Every row gives one point. Each table stands for the endless flat space through its points: a line for two points, a plane for three, and so on. The two share one point or none. Which?

First (2 x 3):
+0.35; +1.05; -0.76
+0.89; +1.05; -0.30
Second (2 x 3):
+1.90; +1.13; -0.49
+2.27; +1.17; -0.70
They share: +1.16; +1.05; -0.07

First (2 x 8):
+0.36; +0.66; -1.04; -0.03; +0.61; +0.01; +1.88; -0.92
+0.12; +1.02; -1.37; -0.15; +0.87; -0.03; +2.07; -0.94
Second (6 x 8):
+0.46; +0.08; -0.07; +0.85; -0.36; -0.09; +0.50; -0.40
+1.31; +0.65; -0.91; +0.22; -0.18; +1.10; +1.48; -0.15
+1.38; +0.30; -0.97; +0.61; +2.26; +0.39; +1.57; -0.21
+0.21; +0.81; +0.21; -1.10; +0.60; -0.83; +2.57; -1.11
+1.13; +0.51; +0.01; -0.28; +1.51; -0.08; +3.05; -1.57
+0.66; +0.42; -0.99; +0.63; +0.40; +0.28; -0.09; +0.80
They share: no point

First (4 x 11):
-0.30; +1.41; -0.87; -0.53; -0.89; -1.87; -0.49; +0.92; +2.22; +0.21; +2.28
-1.35; +0.46; +1.11; +2.19; +2.40; -1.75; +1.34; -1.82; +1.00; +1.65; +0.61
-1.65; +0.22; +0.63; +2.27; +2.30; -1.21; +0.34; -1.50; +0.80; +1.57; +0.03
-1.48; +0.40; +0.39; +2.11; +2.00; -0.40; -0.67; -1.01; +0.09; +1.97; +0.26
Second (5 x 11):
-0.45; +1.48; -0.72; +0.27; +1.69; -2.23; -2.14; -0.61; +2.71; -1.18; +1.71
-1.41; +0.93; -0.63; +1.19; +1.05; -1.50; -0.54; -0.98; +2.36; +0.74; +0.37
-0.28; -0.85; +0.99; +2.50; +0.60; -0.67; +1.28; -0.15; -0.32; +2.13; +1.95
+0.07; +0.05; +0.81; +1.39; +1.21; -1.26; -0.30; +0.06; +0.20; +0.58; +2.41
-0.55; +1.68; -0.75; +0.10; +1.66; -2.17; -2.38; -0.67; +2.96; -1.28; +1.42
They share: -1.18; +0.64; +0.03; +1.27; +1.13; -1.30; -0.16; -0.56; +1.20; +1.13; +0.80

First (3 x 18):
-0.20; -0.56; +0.86; +0.95; +0.66; +0.20; -1.35; +1.33; +1.06; -0.91; +0.47; -0.05; +0.39; +1.08; -0.87; -2.02; +0.30; +1.21
-0.68; +0.54; -1.06; +0.56; -0.25; +1.36; -1.01; +0.82; +1.14; -1.65; +0.81; -1.03; -0.33; +0.40; -2.05; -0.21; -0.74; +1.51
-0.98; +0.59; -0.28; +0.53; +0.31; +1.65; -1.24; +0.40; +1.25; -2.15; +0.67; -0.87; -0.78; +0.05; -1.85; -0.77; -0.28; +1.81
Second (2 x 18):
-1.07; +0.39; -0.03; +1.26; -0.09; +0.84; -0.65; +0.67; +1.83; -1.88; +0.38; -0.72; -0.50; +0.68; -1.52; -1.82; +0.69; +1.77
-0.76; +0.14; +0.17; +1.12; +0.00; +0.74; -0.87; +0.80; +1.52; -1.53; +0.37; -0.44; -0.25; +0.79; -1.56; -1.70; +0.34; +1.62
They share: no point
